Rows are points. Each copy is the shape, with its points in the same order, turned, moved and blurred by noise. Say if it was mirrored as well.

Shape (7 x 3):
[[ 0.04 -0.08 -0.06]
 [-0.49  0.38 -0.28]
 [ 0.11 -0.13  0.14]
 [ 0.05  0.02 -0.39]
 [-0.03  0.27  0.21]
 [ 0.42 -0.46  0.37]
 [-0.01 -0.27  0.16]]
Copy 1:
[[-0.07 -0.08 -0.13]
 [-0.52  0.48  0.00]
 [ 0.04 -0.25  0.02]
 [-0.09  0.20 -0.42]
 [-0.05  0.11  0.21]
 [ 0.27 -0.62  0.02]
 [-0.11 -0.34 -0.07]]
Copy 1 is: only turned
Copy 2 (7 x 3):
[[-0.08 -0.06  0.00]
 [-0.22  0.70  0.06]
 [ 0.07 -0.17  0.10]
 [-0.10  0.13 -0.27]
 [ 0.18  0.14  0.30]
 [ 0.12 -0.69  0.22]
 [-0.12 -0.21  0.27]]
Copy 2 is: only turned
Copy 3:
[[-0.01 -0.03 -0.12]
 [-0.45  0.05  0.52]
 [ 0.08  0.09 -0.22]
 [-0.08 -0.37  0.11]
 [ 0.09  0.27  0.15]
 [ 0.31  0.13 -0.65]
 [-0.07  0.12 -0.35]]
Copy 3 is: mirrored
Copy 4:
[[-0.20 -0.12  0.06]
 [-0.25  0.61 -0.15]
 [-0.09 -0.27  0.09]
 [-0.48  0.02  0.09]
 [ 0.13  0.12  0.23]
 [-0.01 -0.78  0.10]
 [-0.10 -0.38 -0.09]]
Copy 4 is: mirrored

Shape, 10 rows:
[[ 0.55  0.27  0.14 -0.28]
 [-0.19  0.23 -0.21 -0.07]
 [-0.54  0.17 -0.13  0.34]
 [-0.09  0.00 -0.01  0.42]
 [-0.37  0.22 -0.03 -0.02]
 [ 0.47  0.26  0.08  0.03]
 [ 0.45  0.07 -0.10 -0.09]
 [-0.43  0.02  0.19  0.30]
 [ 0.34  0.42  0.03  0.22]
 [-0.40  0.10 -0.38  0.16]]
Copy 1 (10 x 4):
[[ 0.52 -0.30  0.02  0.23]
 [-0.16  0.04 -0.30  0.17]
 [-0.48  0.43 -0.15  0.03]
 [-0.04  0.39 -0.01 -0.14]
 [-0.37  0.05 -0.13  0.13]
 [ 0.47  0.01  0.04  0.19]
 [ 0.45 -0.09 -0.18  0.01]
 [-0.40  0.30  0.15 -0.10]
 [ 0.38  0.23  0.05  0.31]
 [-0.34  0.29 -0.44  0.00]]
Copy 1 is: mirrored
Copy 2, 10 rows:
[[ 0.65  0.01 -0.23  0.17]
 [ 0.02  0.03 -0.12 -0.37]
 [-0.50  0.15  0.02 -0.33]
 [-0.35  0.08 -0.26  0.06]
 [-0.11  0.04  0.11 -0.29]
 [ 0.37  0.15 -0.37  0.20]
 [ 0.35 -0.06 -0.48  0.07]
 [-0.44  0.00  0.16 -0.01]
 [ 0.23  0.38 -0.32  0.11]
 [-0.33  0.02 -0.18 -0.46]]
Copy 2 is: only turned

Shape:
[[-0.30  0.24  0.06  0.17]
 [ 0.23 -0.30  0.10 -0.24]
 [-0.31  0.00 -0.17  0.18]
 [-0.40  0.10 -0.13  0.56]
 [ 0.21 -0.32  0.43 -0.31]
 [ 0.05 -0.01  0.20  0.32]
 [ 0.15 -0.74 -0.03 -0.32]
 [-0.07  0.18 -0.22  0.23]
 [ 0.17 -0.11  0.09  0.04]]
Copy 1:
[[ 0.21 -0.06  0.30  0.33]
 [-0.42 -0.08  0.00 -0.18]
 [ 0.07 -0.01  0.03  0.43]
 [ 0.20  0.24  0.15  0.67]
 [-0.56 -0.22  0.29 -0.22]
 [-0.13  0.25  0.35  0.20]
 [-0.72 -0.19 -0.28 -0.03]
 [ 0.24  0.18  0.02  0.22]
 [-0.20  0.11  0.13 -0.05]]
Copy 1 is: mirrored
Copy 2 (9 x 4):
[[ 0.22  0.27  0.03  0.18]
 [ 0.14 -0.49  0.13 -0.13]
 [-0.09  0.10 -0.18  0.11]
 [-0.23  0.38  0.01  0.27]
 [ 0.47 -0.60  0.24 -0.01]
 [ 0.05  0.00  0.36  0.10]
 [-0.03 -0.88 -0.12 -0.07]
 [-0.05  0.23 -0.03 -0.15]
 [ 0.05 -0.20  0.21 -0.09]]
Copy 2 is: mirrored
Copy 3 (9 x 4):
[[-0.37 -0.06  0.10  0.17]
 [ 0.30  0.13  0.04 -0.49]
 [-0.24 -0.04 -0.08  0.14]
 [-0.32 -0.26 -0.09  0.47]
 [ 0.27 -0.15  0.12 -0.63]
 [ 0.07 -0.27  0.21  0.07]
 [ 0.51  0.02 -0.38 -0.49]
 [-0.20  0.12  0.07  0.35]
 [ 0.22  0.03  0.19 -0.17]]
Copy 3 is: only turned
